Each row is a point. The last column is the point's height on a tilted bowl or saddle (a function of degree 2), plus a little noise. Along how many of its main directions does it bend up, bend down or stay straight?
In the rows, zero is written as 128.

Points (11 x 3):
[[120 121 148]
 [109 103 137]
 [178 141  76]
 [ 45 164  66]
 [107  98 132]
 [108  92 126]
 [140 103 130]
 [142 143 124]
 [132 159 112]
 [ 96 149 134]
 [176  81  63]]
Directions: 0 up, 2 down, 0 straight

Points (16 x 4):
[[120 148  84 102]
 [133 174 159  91]
 [ 75 101 147  97]
 [169 153 128 100]
 [141 152 142 106]
 [164 124 152 116]
 [179 180 137  79]
 [166 181 156  82]
 [121 198 133  79]
 [141 144 110 106]
 [ 63  91 138  90]
 [143 108 137 117]
 [147 141 124 109]
 [ 77 102 122 102]
 [ 70 117  77 102]
 [152 181 126  87]]
Directions: 0 up, 2 down, 1 straight

Points (23 x 5):
[[145 102  90 107 157]
 [133 129 123  86 164]
 [174 177 131 167 126]
 [ 98 159 120  96 149]
 [112 163 175 159 147]
 [104 131  94 111 175]
 [101 162 121 154 155]
 [195  79 104  73 129]
 [167  96  98 136 118]
 [178 212 103 104  79]
 [134 168 113 149 159]
 [187  88 139 107 132]
 [125  64 147 112 162]
 [ 74 105 194 134 176]
 [130 107 131 129 146]
 [160 184 101 159 165]
 [ 95 132 137 169 143]
 [151 163 156 197 173]
 [128 176 142 125 121]
 [114 114 154 111 165]
 [ 94 143 185 125 154]
 [132 110 178 104 199]
 [112 147 126 120 148]]
Directions: 2 up, 2 down, 0 straight

Points:
[[113 110 115 180 159  98 128]
 [135  70 101  87 146 140 167]
 [123 110 146 140 126  95 121]
 [ 56 121 174 155 124 117 166]
 [137 141  50 140  79  91 167]
 [117 130  90 107 124 156 122]
 [147 162 184 119 136 125 165]
 [129 120  80 107 105 161 113]
 [ 81 105  82 186 112  81 185]
 [140  99 154  99 133 133 145]
 [173  95 155 138 152 108 142]
 [165 153 157 161 174  65 118]
 [149 142  65 115 120 155 136]
 [ 92 113 150 145 144 132 133]
 [172 130 164 170 154 190 129]
 [120  98 113 186 130 137 150]
 [ 75 157 180  78 126 153 187]
 [141 129 145  81  73  82  96]
 [149 119 153 125 114  65 113]
 [189 114 146 141 111 153 168]
 [163 133 146 127 155 155 134]
 [155 148 113 108 152 136 147]
 [178  82  98 119 183 102 170]
 [ 77 138  83 168 141 107 177]
 [135 145 161 113 136 109 139]
 [164  94 144  51 115 168 169]
 [201 183 115 144 112 144 203]
 [117 180 145 114  98  96 136]
 [ 68 104 126 152 145  99 145]
 [121 122 122 134 225 119  94]
 [160 108 210 107 134 140 187]
 [162 151 140 189 138 125 162]
 [116 111  61 170 138  89 187]
 [132 121 137 110 142 142 131]
 [112 141 124 101 148 120 142]
 [124 138 175 216 205 137  74]
 [123 133 162 166 138 142 137]
 [156 105 143  93 127 124 149]
 [124 103 184 113 161 122 138]
 [110 151 174  89 116 144 155]
 [ 39 133 151 170 143  57 139]]
Directions: 4 up, 2 down, 0 straight

Points, 70 rows:
[[132 188  80  88 103 113 124 102 103]
 [137 110 146  93  49 128 167 136 142]
 [ 96 170 153 114  89 126 127 152 117]
 [154 159 140 139 132 122  99  76 137]
 [148 119 136 103 157 147 109 149 119]
 [160 120 160 100 174 108 165  77  95]
 [158  67 126 121 157 129 135 154 149]
 [147 112 160  86 172 109 162 180 111]
 [157 152 164 148 148 118 127 120 118]
 [148 107 137 130 203 119 116 105 124]
 [ 99  68 109 114 178 127 165 126 189]
 [124 151 114 101 178 113 126 149 108]
 [ 83 153 151 131 154 102 177 118  97]
 [139  52 156 152 100 103 119 102 102]
 [ 99 164 123  67 135 145 134  77 113]
 [141  93 108  73  91 161  70 112 123]
 [ 75 132  89 133 182 151 153 160 147]
 [201 166 179 108 135 136 112 179  74]
 [ 74 117 160 182 167  84 160 156 118]
 [152 139 183 147 120 122 137 139 113]
 [101 150 123  87 142 215 112 156  94]
 [118 175 134 167  82 110 143 104 146]
 [127  83 130  93 142 129  97  86 157]
 [ 74 168 121 176 166 138 198 133 112]
 [139 120 161 106  98 208 158  91 187]
 [157  75 167 159 118 139 127 153  98]
 [148  77 122 164 135 159 172 181 158]
 [103  93 104 145 144 109  93 144 158]
 [124  97 120 162 137  83 124 133 150]
 [199  89 129 111 109 100 162  87  82]
 [162 112 146 131 141 110  73 187  89]
 [ 94 134 181 109 136 142  94 138 116]
 [101  81 133 207 149 152  93 116 122]
 [153 123  99 132 167 113 120 143 132]
 [154  30 118 171 130 120 101 132 129]
 [141  99  90  93 107 170 134 159 129]
 [147 165 118 123 131  69 161  83 110]
 [135 149 163 154 196 148 188 124  89]
 [217 113 150 203 143 146 136 153  58]
 [159 119 139 133  74 131 156 129 133]
 [ 93 134 118 121 118 196 120 143 104]
 [132 152 187 141  58 146 184 119 147]
 [ 66  60 139  95 162 129 150 177 173]
 [141 138  93 130 134  90 190  85 107]
 [ 88 122  93 121 109 137 106 168 103]
 [179 207 133  62 176  89 130 158  28]
 [140 179  86  73 163 108  65 104  53]
 [209 148 168 103 106  73 139 154  89]
 [175  96 140 186 155  92  95 124 130]
 [156  51 173  83 112 133 104 105 170]
 [ 97 122 152 159  85 110 125 145 101]
 [146 192 150 113 103 181 196 152 203]
 [153 105  85  41 167 106 113 116  65]
 [145 139 140 142 130 103 125 159 130]
 [125 133 137  97 145 132 118 167 112]
 [143 154 127 115 126 125 125 157 126]
 [155 151 123  94  75 125  92 149 116]
 [104 135 104 129 144 105  87 130 137]
 [204 134 146 139 141 123 179  94  97]
 [143 123 134 139 135 138 113 196 106]
 [ 98 107 163  52 167 168 121 130 165]
 [117  89 139 132 102 131 153 167 125]
 [172 140 143 132 132 106 140 124 124]
 [132 134 145 120 202  91 139  55  73]
 [ 83 164 140 151 108 155 116 143  97]
 [111 179 131 106  93 132 133 110 142]
 [101 186  99 127  97 102  96 142 132]
 [156 211 184 141 144 192 134 117 110]
 [134  79 122 126 102 101 183 148 135]
 [155 104 121 161 138 143 123 129 122]]
Directions: 3 up, 5 down, 0 straight
